Each row is a point. The window is the flat piece filled in between its corners: a triangle in 3 columns, a solid with four corners in 4, and so on. A path goes straight from each point to the next, and from the last back to the first. List the points from which the path goes on through the window.

Window (3 x 3):
[[-15 -10  10]
 [ 36  29  36]
 [ 12  -2   8]]
Path:
(1): [10 21 -4]
(2): [35 14 60]
(3): [54 24 56]
(4): [33 44 13]
(5): [31 32 25]
(6): [35 21 43]
(7): [46 12 41]
(8): [ 9 16 -5]
(9): [ -9   3 -14]
(10): [ -5 -14  29]
(11): [26  5 26]
(12): [29 42 27]
(13): [15 14 -1]
(14): [16 -6 24]
(15): [48 19 59]
(16): [22 27 18]
Through the window after points: 1, 5, 9, 11, 13, 15

Window:
[[-17  -8 -12 -38]
 [ -2   4 -29   9]
 [-43  22  -6  37]
 [  1  10  -5 -43]]
Path:
(1): [-35  -3   9  30]
(2): [-41  47 -26  27]
(3): [-29  10 -18 -38]
(4): [-15  -7  -7  -8]
(5): [-11  -1  -2  -6]
(6): [-12  20 -38 -11]
(7): [ -5  18 -45 -23]
(8): [ -7   7  16 -33]
(9): [-13 -17  -2 -11]
(10): [-37  21 -25 -12]
(11): [  7   8 -60 -19]
(12): [-4 -7  7  6]
(13): [-10   1 -12  15]
(14): [-22  28 -29 -12]
(15): [-30  44 -33  23]
(16): [ -3 -15   4   3]
Through the window after points: 1, 3, 5, 7, 13

Window:
[[  7 -60 -46  16   4 -36]
 [ -1  -4 -21  -4  -8   3]
 [-14   8  41   7  42  23]
 [-28  18  20 -44  46  26]
 [  6   0  35  -3 -21 -38]
 [  2 -26   3 -27  10  22]]
Path:
(1): [-45 -16  31  -7  -1   6]
(2): [ 54 -22 -15   0  17  -9]
(3): [ 50  -6  16 -32  -6 -38]
(4): [-29  -7  28   9 -10  -8]
(5): [-42 -14   5 -10  -6  -3]
(6): [ 7  2 -8 -7 16 -6]
(7): [ 16  17  -8 -42  20   1]
(8): [-17 -18  22 -11  10   9]
Through the window after points: 3, 7

Window, 8 rows:
[[-25  60   3  27   8  44  43  52]
 [-18   1   3 -12   3 -19 -46 -16]
 [  8 -27 -14  -6  44  -2 -11 -21]
 [-34 -16  19   6   0   2  31 -30]
 [  7 -15  43 -22 -49   0  17 -43]
 [-22 -21  -1 -35  17  -7 -23  15]
 [-25  28 -29  17 -19  28  30  30]
 [  5 -39  29  37 -19  -7   3  -4]]
Path:
(1): [  6  21  11 -16  -3 -16  35   3]
(2): [-23   7 -11 -12   7 -18   2  19]
(3): [-18  -5  -3   0 -10  30  10   5]
(4): [ 10 -32  28  22  -7  30   6 -30]
(5): [-21  -7  18   0 -41 -57  10  21]
(6): [-25  42 -25  13 -13 -38  22  30]
(7): [-20   4  24  -3 -14  31   9   4]
(8): [-23 -32  16  25 -17  36   0   1]
Through the window after points: 2, 4

Window, 9 rows:
[[  3 -42 -16  11  10 -52   6  -8  10]
 [-12 -35 -13  -3 -11 -11  31   3  36]
 [ -5  16 -19 -25 -31 -29  -5  -1   0]
 [-12 -14  15  23   1  11  -1 -18   0]
 [ 17   1 -49  -2 -31  36 -16 -60  12]
 [ 13  -3  -2  14  20 -13 -17 -13  26]
 [  5  14  -6 -13  -2 -20  40 -14 -21]
 [ 50 -31 -16  19  10 -19   1   7  -5]
 [-11   6 -16  29  39 -16   1  50  -3]]
Path:
(1): [ -5 -37 -31 -36   9   2   2  -4  26]
(2): [ -6 -24  -6  15 -14 -20  30   1  26]
(3): [ 25   5  -1  34   6 -24  46 -30  -1]
(4): [ -4 -40 -24 -19 -10 -23 -12  -2  13]
(5): [ -1 -15 -14 -16  18  -4  21 -19 -11]
(6): [ -5  10 -13  25 -35 -20  -1   2  28]
(7): [  7  -6   2  42   0 -11   1 -20   3]
(8): [-12 -26  -4  -6   5 -11   3  -4   4]
Through the window after points: 1, 7

Window (11 x 11):
[[ 21 -12   6 -17  28   7 -12 -24   2 -44  30]
 [ -5  19 -43  15  22  18 -37  38 -30  20  20]
 [ 11  55 -20  31  14 -26 -17  -1 -28  15 -17]
 [ 43  14 -23  -7 -11  12 -34   0  17   0 -33]
 [-22 -31 -22   2  10  -5 -34 -12 -24  12  26]
 [ -2 -17   3  22 -27  21 -27  -1   4  53  29]
 [-10  -9 -22  31  32  40  23   1   9 -30  14]
 [ -2 -35  25 -35 -11  13  11  -9   5   4  -9]
 [ 39 -21  11   8   8 -38 -31  13  45 -30  13]
 [-32   9  12  11  15 -11 -46 -14 -22 -13  20]
 [-20  20   7  -7 -30 -10  15 -26  21  10   6]]
Path:
(1): [-15   9 -11   7  26  -2 -32   2   2  13  14]
(2): [ -3  -5  21 -31  22   3 -36 -29  20  41   4]
(3): [ -6 -23  -1  -4  -3   8  -1  -2  -9 -12   7]
(4): [  5 -14  11   7 -15  12  -9  29 -39  11   6]
(5): [ -7  -3  -7  -3   2   4 -22 -56  60  15  30]
(6): [ -8  -2   3  -3  30   3  -9 -20  -1   3  12]
(7): [ 16 -13 -14  11   5  22  -8   1   4 -45  24]
(8): [ 18  -4  16  17  -9  21  -3   7 -51  -7   1]
(9): [-27  -9 -27 -36  20 -20 -22 -13  54  23   4]
(10): [  3 -12   5  -8  33 -17 -37 -12  18  12  17]
(11): [  5 -15 -16  11  -8  -4 -22   5  -4  -9  12]
(12): [ -1  -1 -18  -1  -4   3 -16  -1 -32 -25  28]
(13): [ -3  -4  -5  -1  10   9 -18 -16   5  18   0]
(14): [-15  -4 -17  -1  -1   8 -12 -14  11  24   8]
(15): [  1   0  31  -9 -14  13  -1  -8 -32 -20   9]
(16): [ 18 -15   4   0 -54   7 -16  -5 -25  13  13]
Through the window after points: 2, 4, 6, 8, 10

Window:
[[ 21 -18 -25  17  12  -1 -24 -24  57 -17  17  10]
 [ 32  24 -12 -34 -21  23  27   4   7   9  17  -7]
 [-31  18  13 -11  26  -2 -39 -17  28  15 -36  -2]
 [  0  23 -33  15 -20  35 -29 -11   4  -6  39 -12]
 [-54 -18 -27  -4  12  12 -24 -10  -5   4  11 -28]
 [ 21  47 -17 -11   1  29   1 -31 -27 -16   1  -2]
 [-17  -5 -19  32  20  20   9  39   6 -18 -26  -1]
 [-23   0   0   0   6  29  42 -14   1  32   2  12]
 [ -3   2 -29  -1 -14   5  -7 -21  19  22 -13  -6]
 [ 14  42 -27  17  23 -38 -11  41  16   2 -15   7]
 [ 52  -2 -13   5   2  16  23 -11  28  50  23 -16]
 [ -4   9  14  13  -2 -23  -2  18   4 -10 -23  -4]]
Path:
(1): [-16  27  -4   6   1 -15 -14  -4  30 -10 -28 -34]
(2): [ 28  16 -10  18 -13  22  11 -22  53   1   8 -40]
(3): [-35  14 -36   3  11   8 -49  21 -37  -4  17  35]
(4): [ -6   7 -26 -28   5  10 -15  11   6   5 -20  18]
(5): [ -9  10   2  51   0  -8   6 -18  22   8   7 -41]
(6): [ -5  23 -32   1 -10   1   5 -21  30 -10   6 -14]
(7): [ 23  -5 -11   2   8  15  -8  -2  18   2   7   8]
(8): [ -6  -9  -9 -10   4  -9 -17  15  -6  -1   2   7]
(9): [ -1  32  -2   4   5  19  29 -20  33  19 -19 -18]
(10): [-34  22 -34 -14 -13   5   2 -42  10 -12 -19 -60]
(11): [ 7 -5 -1  9 22  7 -4 20  2 16  5 28]
(12): [-21  -6  -3  -9  26  20 -24  -9   5  22  -4  19]
Through the window after points: 2, 4, 6, 12

Window (14 x 14):
[[  6 -16 -22   7   0 -15   8 -22  -3  12   4  40  21  15]
 [ -3   3  12 -43 -26 -18  -8 -10 -23   5 -20  10   6   7]
 [-10 -18   2  -9  39  14   4 -10 -16  -5 -10 -17  35  -5]
 [  6  20  -3 -11 -38  19 -53 -16  30   6 -34  31  -3  -5]
 [ -3  24  24 -25  16  23   3 -36 -21 -24 -24  12   5  19]
 [-25  27 -16 -17 -15  12 -30   8  -5 -50 -10 -14  16 -12]
 [-32 -20  -3  13  -6  14  -3 -23 -34  11 -11   7  -5  10]
 [  1  -8   1 -60  31  -4 -23  11  -2  -5   6 -33 -19  57]
 [ -2  -5   4   3   7 -16 -33  -4  11 -21 -14  17   1   4]
 [ 10  32  26 -14  11  49 -29  -6 -13  -7  -3 -22 -37  -7]
 [-33  -2  -7 -11  -2   9  -3  -1  -6 -10 -13  56   2  -5]
 [-20  10  -5  -2  13  -6   1  11 -17  17 -21  28   2  30]
 [-33  -2  13  21   9   9 -22  -7  20   0  27 -10   8   2]
 [-32   3   5 -22  12  18  25  21  -9 -43 -14 -35  -9  14]]
Path:
(1): [-20  20  -2 -30   9 -12  -9  -6  -2 -14 -27 -14 -19  -9]
(2): [-46  34  -2 -34  13   1  17 -22  -8 -21 -29   4   9 -19]
(3): [ 25 -30   4  10 -12   6 -38  26  -7  10   3  11  -8  51]
(4): [  3  -2  16 -14   5  18   0  11 -13 -13  -1  -3   5  22]
(5): [-34   9 -12 -20   9  -9 -17 -41   1  10 -26  10 -12   1]
(6): [-19  12  -1 -17  12   3 -14 -15   7  -3 -14  10  -2   3]
(7): [  5  -5   3 -18  -3   4 -23  15  -3 -22  -3  -5   3  25]
(8): [  1 -15  45   2 -10  19   3  13  -5   5 -15  38  23  23]
(9): [-16  31 -38 -35  11  -5 -31 -26  -2 -23  -8 -15 -19  -9]
(10): [-25  18 -14 -14   9 -13 -12 -14  11   8 -13  -5  -7   0]
(11): [ -9   5   4 -10 -21  24 -28   1 -12 -30 -12   9  13   2]
(12): [  1   5  15   5   6  49 -16  36 -17  -5  10  20   6   6]
(13): [ -6  25   7 -33   4   1 -25 -44   5 -10 -27 -28 -35   2]
(14): [-29  11 -19 -31  18   2  -2 -29  22  -1 -17  -4   3  -5]
(15): [-15   8  18 -10   1  19  -9   9 -22 -26 -14   0  -5  16]
(16): [  6  -8  23  11  -4  43 -18  -8 -16   7  21  18  19  25]
Through the window after points: 2, 10, 12, 16

Window, 14 rows:
[[-29  12 -16  -7  31 -60   0 -32  -2  41  21   9   2 -14]
 [  5   5   3 -16  23  23  26 -32  -3 -16 -19 -12  33 -40]
 [-25 -22 -15 -21   3  15  10 -30 -11 -12 -21 -20  26  -3]
 [  9  -3 -19   7 -35   3  38 -21   8  19 -18 -11  12   0]
 [ 15   5  37   5 -45 -32  -6   3  -9   7 -19  17  10   3]
 [-25  40   2  -9 -14 -12 -16  13  38 -26  -9 -57  -4 -15]
 [-48   0 -14  34  35  25  22 -26  -1   1  34   8  -8  -9]
 [-57   5   1  16  17  -9  34  18   1  11 -16  17 -38  -4]
 [  8  33   1 -17   4  31   3  29  17   3  10 -27  23 -27]
 [  0  60  11  -9   6  18  24  12 -15  18 -13  -1  -5   0]
 [-14  19   4 -19  21  34 -19 -24 -18  -1  -2  28  -2 -50]
 [  3 -16  14  -8  -8   6  20 -27  21  12  -2  26 -22  32]
 [-12  32 -25  -7 -25  -4  32  23  21 -30   6  -8   4  13]
 [ 43   8  -6  27 -10  27 -15  28 -14 -34  13   9 -22  -6]]
Path:
(1): [ -9   4   8  -4   6   7  18  -5 -16  15   7 -13  -9 -11]
(2): [-18  -3  -4 -19 -10  15  41   5 -14 -25  22  -8 -28 -12]
(3): [  5  23   0   5   2   8   6  -2   4  16 -12   8  16  -2]
(4): [-16  28 -14  -1   1  30   2  -2  20   4 -31   2  17 -29]
(5): [ 17   7  33 -14 -12 -22  13   3 -32   3  33  -2 -12  11]
(6): [-44  13  24   2 -11  16  25 -20 -12  -4  18 -39 -34 -15]
(7): [ 19   5 -31  -3  18 -16 -14   6  25  -1 -20  41  42 -10]
(8): [ -2  12 -12   3   0   2  16   0   8  -6 -13   7  15   1]
(9): [  3  21   6 -13 -13  13   9  -3  -6   0  -1 -14 -10 -24]
(10): [-11 -22   6 -25 -14 -11  28 -23 -16  -6  26   9 -32 -44]
(11): [-28  32 -10  15  12   2  14  16  18   0 -21  -5   5  13]
(12): [  0  54 -39   7  -1 -26  -3 -18  33  -9 -22  36  28   1]
Through the window after points: 4, 10, 12

Window (14 x 14):
[[-24  -1 -31   1   9  15 -39   4   2 -10  -6   1  19  51]
 [ 29  15   2  15  17  28 -15  -6  -8  -2  -7 -10  16  60]
 [ 13 -12   5  -1 -12  -2  28 -18   6  12 -27  -9   0 -19]
 [-30  25  13 -12  31  20  -2   4  -6  -4 -14  -8  27  51]
 [-15  35  -4  43 -21 -12  20   1  -9   6   5   0  14 -54]
 [ -5  -4   6  35   7 -38  25   8   9  10  13   5  19 -13]
 [-26  -2  21  15  26  33 -46 -15  12 -33   3 -12  33  48]
 [ 14   9 -11   8  19 -23  10 -39 -22  10 -26 -11  37  -5]
 [ 11  -6  -1   7  31  -2   1   5 -27  -4  -6  -3  -5 -21]
 [ -6  25 -14  25  15 -19  18  -7  24  28  19 -26   2 -52]
 [ -3  -6   6   9   8   6   4 -28 -21  38  10  10   9  -2]
 [ 12   7  20   7  -5 -31 -12  -5 -19  34 -22 -22   5 -13]
 [-18  18   4  -8   8   2 -22 -19  -2 -36  27  -6  -2  51]
 [ 17   5   0  -4 -12 -17  18   7  -6  19  21 -13  36 -49]]
Path:
(1): [ 13  33  21  19  29  16 -46 -41  30  -1   8  24  -6  25]
(2): [ -4   7   5   9   7 -21  -4  -1   9  -1   9   8  20   4]
(3): [-18  -4   7  46  20  25  15 -17 -20 -10   5 -45   2  21]
(4): [-24   7 -15  37  12   5   8 -17 -12  23   0 -45   8   5]
(5): [ 23   6  22 -16  13 -12 -14  -6   6 -21 -10  41  19  -8]
(6): [ -6  13  17   1  12  -5  -8 -21  24  -2  13   6  21   7]
(7): [-24  -3 -14  46  22  21 -16  15 -28  -8 -13 -43  18   9]
(8): [ -7   4   1  22   1  -1  10  14 -26  -2  15 -26  -2  10]
(9): [ -6  11  14  -2  18   3 -34 -24  35   4  -9   9  32   4]
(10): [  8  21  10   0   9 -15  -1 -13 -10  17  -6   1  25  -7]
(11): [ -1 -28  -7  14 -13   7   6  14  -3   1  -3 -42  -3  -4]
(12): [-30 -14   5   7   9  13  -9   6 -13 -26   1 -30  40  30]
Through the window after points: 2, 6, 10, 12

Window (14 x 14):
[[ -7  -9   5   5  22 -29  43   0 -25   9 -11  15 -28   5]
 [ 17   5 -27  12   2  12  -8   0 -19 -20   0   8  17  -8]
 [ 10 -21  -6   1  19 -14   2  -2 -11   5  -7  25  15  16]
 [ 20 -23  18 -11   0  16  -6 -26  -8  -2 -31  23   2  11]
 [  2 -18  27 -10   7   1  -9 -19 -20  16  -9 -24  17 -28]
 [-17 -28   6 -25   6  11  11   2   9 -26   4  34  27 -13]
 [  4  -8  -1 -10   6   8  26 -28  -5   7 -13  32  24   3]
 [-20  38 -11 -19 -14   4 -41   4  19  11  10  -5   0  -3]
 [ -4  20 -12  -4   0 -44   6   1   0 -26 -12   0   9 -31]
 [ 21  -2 -20   9  23   7   6 -13  14 -11  -9   7   6   6]
 [ 23 -14 -11  -4 -22  -1 -37 -24  -3  17  27 -28  -2 -19]
 [ 11  14 -36 -12  -1 -14   2  30   7  21  -4  16 -18  -4]
 [ -6  -4 -32  18 -11 -13  -6  -9  12  -2 -29  -2  -3  -1]
 [-20 -23   0   1  30  16 -28 -38   1   4  -9  33  -1 -23]]
Path:
(1): [ -4  -5 -23 -15  12  -1  -6 -12   2  -6 -11  14  -5  -1]
(2): [  1 -19 -40 -17  20 -21   6 -21 -25   6   2  -6  16   3]
(3): [  1   9   1  10  -5  -5  -1   4   6 -17 -14  15   1 -17]
(4): [ 14  -2   1  11   1   3  -1  -4   1   9 -13  16   7   0]
(5): [ -3 -19 -26 -17  21  -3  -4 -32   0 -21  -8  -2  -7  -4]
(6): [  5 -10 -18 -20  22   1 -14 -41 -21 -12 -20   0  -5  -1]
(7): [  4   5   9   8 -11 -10  21  34  11  19  15  28  12  -7]
(8): [ 2 -3  1  6 -2 -7  0 -2  3  5 -6  9  4 -7]
(9): [  4  -8 -39 -27  13   1  -2 -29 -19   1 -17 -12 -14 -12]
(10): [-21  -7 -60 -27  -6  -7  -9 -14   7  -8  -7  -5   4   3]
(11): [ 5 -2  4  1  7 -6 -5  1 -1  3 -5 17  8 -2]
(12): [ 13  25  12  25 -39  -9  25   4  -7 -20  -4  19  20 -19]
(13): [ -5 -19 -30 -24  37  -2 -20 -13  11   8 -10  -1 -10  -5]
(14): [-18 -15 -24 -39  24  10 -19  -2   7 -19 -23 -13   7 -12]
(15): [  2  -2  11  26  -3   0  -3 -27  -1  18  10  45   2  -8]
(16): [  4  -2  17  21   1  -1   4  -5   3   2   2  25  26 -15]
Through the window after points: 2, 4, 10, 14
